Every row gives one point. To make a cloud, some directions were put in groups of two or more. Within a group, all points are equally far from the middle, so they leave a hole (a ring in 2 directions, a hollow ball in 3). The other directions are filled evenly. Then the cloud was stretched, turned, moved and blurred a little. Count the holes, and give their numbers of directions, smallest first.

Cloud (14 x 2)
[[-36 -60]
 [  1 -69]
 [-41 -56]
 [-15 -70]
 [-10 -70]
 [ 32   7]
 [  4  29]
 [-30  28]
 [ -5 -70]
 [-39  22]
 [ 37 -32]
 [ 19 -61]
 [ 14  26]
 [-56  -8]]
Holes: 1 (2)

Cloud (22 x 3)
[[ -6 -34  51]
 [ 28 -65 -20]
 [ 19  67  -4]
 [-35 -46  -9]
 [ 41  52 -37]
 [ 33  64 -14]
 [-27 -36  35]
 [-52  13  -9]
 [ 69 -30  20]
 [ 20 -64  18]
 [ 47  42  36]
 [ 70 -37 -17]
 [ 25  13 -69]
 [-52 -13 -10]
 [ 40 -61 -22]
 [ 75 -29  -9]
 [-45 -23  18]
 [ 11  25 -67]
 [-15  42 -49]
 [ -1 -19 -68]
 [ 66 -42 -19]
 [ 27  36 -59]]
Holes: 1 (3)

Cloud (50 x 6)
[[  8  47 -61   3 -43 -14]
 [-22 -12  61  23 -43 -75]
 [-16 -22 -64  56  17  15]
 [ 20 -39 -73  47 -19 -10]
 [ 46  -8  17   6  44 -60]
 [ 10 -54   2   7 -45 -89]
 [ -8  15  57 -30  32  45]
 [-70 -49  32  45  31 -33]
 [-59 -15  45 -29 -43  39]
 [ -5 -41 -53 -71 -11 -46]
 [ 47  39  -5  22  13 -45]
 [-21  53 -38   7 -61   8]
 [-29 -63  37  31   9 -78]
 [ 34 -55   9 -56  56  -7]
 [-81  14  -3 -37  33 -19]
 [-10 -75  -3  68  20 -41]
 [-71   7  27  -8  48  28]
 [-45 -11 -31   3  68  25]
 [ 49 -19  30  -2  64  -4]
 [ 34 -34 -68  25   5  23]
 [-20  17 -52 -41  10 -58]
 [-77  -7  50  28   5 -50]
 [-17  32 -35 -46 -40  37]
 [-85 -51   7   3  46 -15]
 [-57 -77  -5  18  53 -21]
 [ 16 -53 -10   3  32 -83]
 [  9 -66  62 -50  24 -26]
 [ -2  31  25   3  47  48]
 [ -2 -43  29  74 -46 -50]
 [-42 -82 -16 -45  25 -52]
 [  9  12  50 -11 -51  47]
 [-64  21  62 -42 -12 -28]
 [  1  -2  61 -44 -67 -36]
 [ 25  42 -61   5 -34 -26]
 [-60  48 -16  -2  -1 -46]
 [ 36  16  33  -1  49 -46]
 [-70 -66 -25 -51  14 -14]
 [-27  26  37 -41 -57  35]
 [ 28  -2 -40 -24  24  53]
 [ 64  15 -18  36  11 -32]
 [ 21 -47  72 -28  37   2]
 [ 52 -33  20   5  63  -8]
 [-32  28  -6 -33 -36  55]
 [-54   9   9  66 -60 -30]
 [ 47  45  21  29 -50 -17]
 [ -2 -80  48 -29 -39  12]
 [-69  16 -34 -31 -56 -19]
 [-60   8 -12 -26 -56  38]
 [  3  50 -54  39 -16  -7]
 [-94 -35   4 -38  19  -8]]
Holes: 2 (3, 3)

Cloud (72 x 8)
[[ 39 -10 -50  -4  -4 -33 -59 -69]
 [-50 -16  73 -19  14  25  56 -20]
 [-26  -4  94 -38 -24  -9  13 -68]
 [-21  31  38  36  52  36   7  55]
 [ 56 -20  38  -2 -91  24  16 -54]
 [-35 -28  -7 -76 -16  39  38 -50]
 [-13  25   4  63 -83 -20  -3  -2]
 [ 15 -25  -6  -4 -64  62 -73  18]
 [ 33  35 -36  49   5 -19 -60  17]
 [ 23 -32  26  53  24  36 -57 -31]
 [  1 -63  20  22 -42 -49 -68  38]
 [  4  14  -2  37  12  77 -36  68]
 [ 16  41 -38  57  43 -14 -19   9]
 [ 35  25   7  56 -39  51 -13  30]
 [-33 -47  -3   5  58 -11  41 -81]
 [-84  23 -17  -3 -91  35 -42  -9]
 [ 36  10 -17  60 -42  -6  -2  64]
 [ -1 -59 -20 -14  56 -48 -32 -27]
 [ -4  -3 -67  34  37  -3   1 -74]
 [-35 -56  31 -45 -15 -29 -73  -2]
 [ 46   9 -15   5  -1 -43 -82 -11]
 [-10  61  59  -3  29  12 -41  16]
 [ 48  39   2  23 -72 -18  60 -31]
 [-62  49 -44 -70 -37  -6 -42  -9]
 [ 38 -48  17 -14 -56  63  30 -21]
 [ 35 -46  -8  16  87  -1 -17 -49]
 [ 25 -42 -32  44  53 -13 -47  22]
 [-15 -23  13  83 -23  -1  37   9]
 [-61   1 -29 -41 -33  33 -89 -32]
 [ 25  14 -23  -4  66 -61 -17 -65]
 [ 27 -52 -76  13  -2  22 -34  42]
 [ 36  29   4  13  91 -36   9 -39]
 [-16  -2  57 -14 -51 -58   9  49]
 [ 54  -4   7 -26 -23  74 -54 -51]
 [-31 -55 -49  -5  37 -58 -24 -17]
 [ 36 -61  10   9 -15 -30  -6  65]
 [-43 -16 -66   1  73 -40  -9  46]
 [  2  62   1   6 -64 -63 -10   5]
 [-64 -20 -54  39  36 -10 -32 -34]
 [-16 -57  18  19  32  47  62 -56]
 [ 11   3 -11 -39  76 -60  -6 -62]
 [-18 -55 -88  17  27 -15  -8   7]
 [ 10 -13  39 -13  85  21 -15  23]
 [ -2  40  18 -25 -56 -54 -34  70]
 [ 26  38 -29   4 -45 -65 -17  45]
 [-17  -3  41 -13 -13 -46  86   4]
 [-92  13 -43 -27  57  17  21  16]
 [-84  32 -46  13  67  12   0   4]
 [-35  20 -24  38  28 -25  75  19]
 [ 25   1  -5 -80  69 -39  21 -31]
 [-63  -5  38 -12 -97 -17 -50  13]
 [  5  31   8  69  36  29 -11  46]
 [-31 -25 -31   4  15 -44  75 -38]
 [ 16  50  10   2  33 -85  22 -45]
 [  9 -17  24  62 -14 -25  68  -9]
 [-12 -40  47   4  -8 -17  43  68]
 [-41  89 -27   6 -44 -12 -44  -8]
 [ 25  32  42  36  41  42  82 -11]
 [ 10 -32  34  -5  51  85 -21 -50]
 [ 30  11 -31  23 -17 -51 -80  38]
 [-13 -24 -87   7  39 -17  27  -5]
 [-56 -30  13 -68  12  32 -65 -11]
 [ 11 -39  41  33  53  -9 -52   1]
 [ 16 -86 -24  28  33 -10 -20  -1]
 [-45 -66  19  15  45  53   3  -8]
 [ 50  -4 -46 -24 -21  54 -44 -77]
 [-40 -16  18  30 -19  51 -46 -70]
 [ 72 -45 -46 -11 -12  10 -13  10]
 [-93 -14   3  52   0 -45  -4   1]
 [-41   9  34  23  -7  64  41  60]
 [ 35  54 -48 -60  -2  45  15 -30]
 [-79 -58 -37  39  28 -18  -6  -2]]
Holes: 2 (3, 4)

Cloud (90 x 9)
[[  -2  -36  109   12   36   17   -7    2   42]
 [  -8   36   46   42  -25  -30   -4   17   52]
 [  45  -78  -10    0   17  -39   83   22   35]
 [  52   25  -30  -21   62   38   33    3  -33]
 [  52   -5   92  -61  -31  -21   21    7   -6]
 [  44 -107  -51  -19   -8   21   53   59   37]
 [ -15   48  -41   23  -20  -49  -17  -65  -23]
 [  26    7  -36    8   26  -82  -86   -9  -30]
 [  41  -43  -21  -19   34  -58  -68  -28  -29]
 [ -16  -45   10  -15   34  -54   51  -56  -14]
 [ -17  -15  -14   -8   21  -49   83  -11    1]
 [   9  -27   -9   -4   46  -11  109   18   59]
 [ -85    7   59  -65    5  -56   22   26   15]
 [  99  -34   18  -48   12  -30   -8   32  -41]
 [  38  -48  -17  -25   34   31    1  -11  -76]
 [  36   15  -21  -27   37   61   -9  -37   69]
 [ -56  -30   -3  -24   -8  -30    4  -36   50]
 [ -18  -78   43  -23   37  -97   21    1  -26]
 [ -84  -45   -4  -10    3   15   19    4   13]
 [ -39  -28  -52  -86    3   -9   15  -30   18]
 [ -19  -21   14 -111   34   36   11   65    4]
 [  85    3   49  -19    9  -26  -42   63  -10]
 [ -48   14  -22  -12    7  -78   53   -2    7]
 [  75  -50   32  -23   28  -39  -59   26   31]
 [   1  -23   64  -45  -64    5  -38    6   39]
 [ -30   -6  -27  -66  -34   38   67  -15   -7]
 [ -45  -49   23  -35   -8  -73   21  106   -9]
 [ -40  -29  -39  -20  -46  -25   64   16  -20]
 [  60    9   47  -25  -29   13  -42   87  -57]
 [ -43  -30   30  -80   65    5  -51   25   22]
 [  36    7    2   49  -10   24   20   58    4]
 [  71  -64  -21  -57  -73    8   45  -11   10]
 [   5  -35   40  -49   39   28   11   52  -49]
 [  23  -38   19   -5   24   -5  -60   41   36]
 [  43  -10   61   44  -29  -29  -19   69  -11]
 [ -40   29   25  -23  -17  -16    3  -35  -30]
 [ -14  -19    8  -30  -70  -58   37   43  -23]
 [  64  -14    6  -35   10  -45  -45    5   53]
 [ -42  -19   13   12  -76  -51  -30   -4  -63]
 [ 105  -20   -3  -43   -1   70   21  -21    6]
 [  31    0  -11  -68  -20  -53  -21   87    5]
 [ -42   30   44  -31   15  -69  -22  -36    2]
 [  -9   34  -14   79   25   -1  -14  -29  -61]
 [  85  -29   30   15   71   45  -22  -34   17]
 [  29   -6   -7  -81   77   20   44   19   18]
 [ -19  -28   42  -16  -33  -36   41   76   53]
 [  28   24   28   41  -43  -69    2   17   34]
 [ -67  -12   22  -18   24   11  -72   67   22]
 [  47  -32   68   -9  -33  -43   15   -9   33]
 [  31  -94    8  -34    5    1    2   77   51]
 [   7   27   -6  -24  -36  -23  -82   58   49]
 [ -15  -32    1  -27   48  -25   16   49  -26]
 [  -9   85   20  -35   72  -30  -37   19  -22]
 [  -5   -2  -10  -17   -1  -27  -16  -76   10]
 [ -10  -30   38  -16   11   -8   56   12  100]
 [  28   26   31   52   -6  -17    4  -49   36]
 [  73    7    0  -23  -50   95  -23   -9    2]
 [  16   -6    2  -28  -38  -42  -68  -45  -45]
 [  25  -50   16  -44   62  -45  -28    3  -49]
 [ -36   15   18  -29   -1  -30 -110   66   31]
 [ -37   16  -17   -3   13  -31  -14   84  -38]
 [  33  -26  -15    0   48   56  -38  -42   -8]
 [  12  -16   78    5   93   -7  -55  -10    6]
 [ -80  -17   39  -97  -19    3   31   16    8]
 [ -21   -5    1   13   -2   -7   10  -55   57]
 [  13  -36  -28  -50  -61  -18    8  -42  -65]
 [  45  -28   19   30  -66   -3   30    5    6]
 [  24  -74   74   -2  -65   -2   -1   17   13]
 [  28   26  -24   30   10   31   36   61  -21]
 [   8   24   81   16   22  -34   14   51  -55]
 [ -46   21   -3  -18   -7  -40   32  -24  -14]
 [  39   49  -42  -30  -73   21   -2   37  -42]
 [   0    9    7  -74    2  -52   52   20   40]
 [ -16   13  -46   -5  -16   -6   -7   97  -44]
 [  13  -43   26  -49   19  -33  -83    4  -38]
 [ -35  -41  -26  -94  -51  -10   28    4  -14]
 [  30  -90  -53  -18   20   28    0   26   62]
 [ -36  -41   28 -105    0   -1  -54    9   -5]
 [ -82   40   25    1   45  -16  -71   71    9]
 [  19   -7    1  -22   30  -80  -80    9  -53]
 [ -30   76   40  -40  -33   -8  -31    6  -54]
 [  -9  -61  -24   35   36  -77    4  -33   -9]
 [   3    6  -27   67  -27   73  -26   35    9]
 [ -57  -31  -27  -15   34   -2   63   33    1]
 [  74  -53   25   -7   49  -64   21   20  -60]
 [  39    2   45   59  -73  -44  -19   20   -7]
 [  51   -7   56   26   -4   53   14   51  -17]
 [ -46  -46   41   -8  -13  -23  -35   49  -61]
 [  51  -19   24   -4   54   55   56   35    7]
 [  -9  -50   12   39  -14  -68  -21  -35  -22]]
Holes: 2 (2, 2)
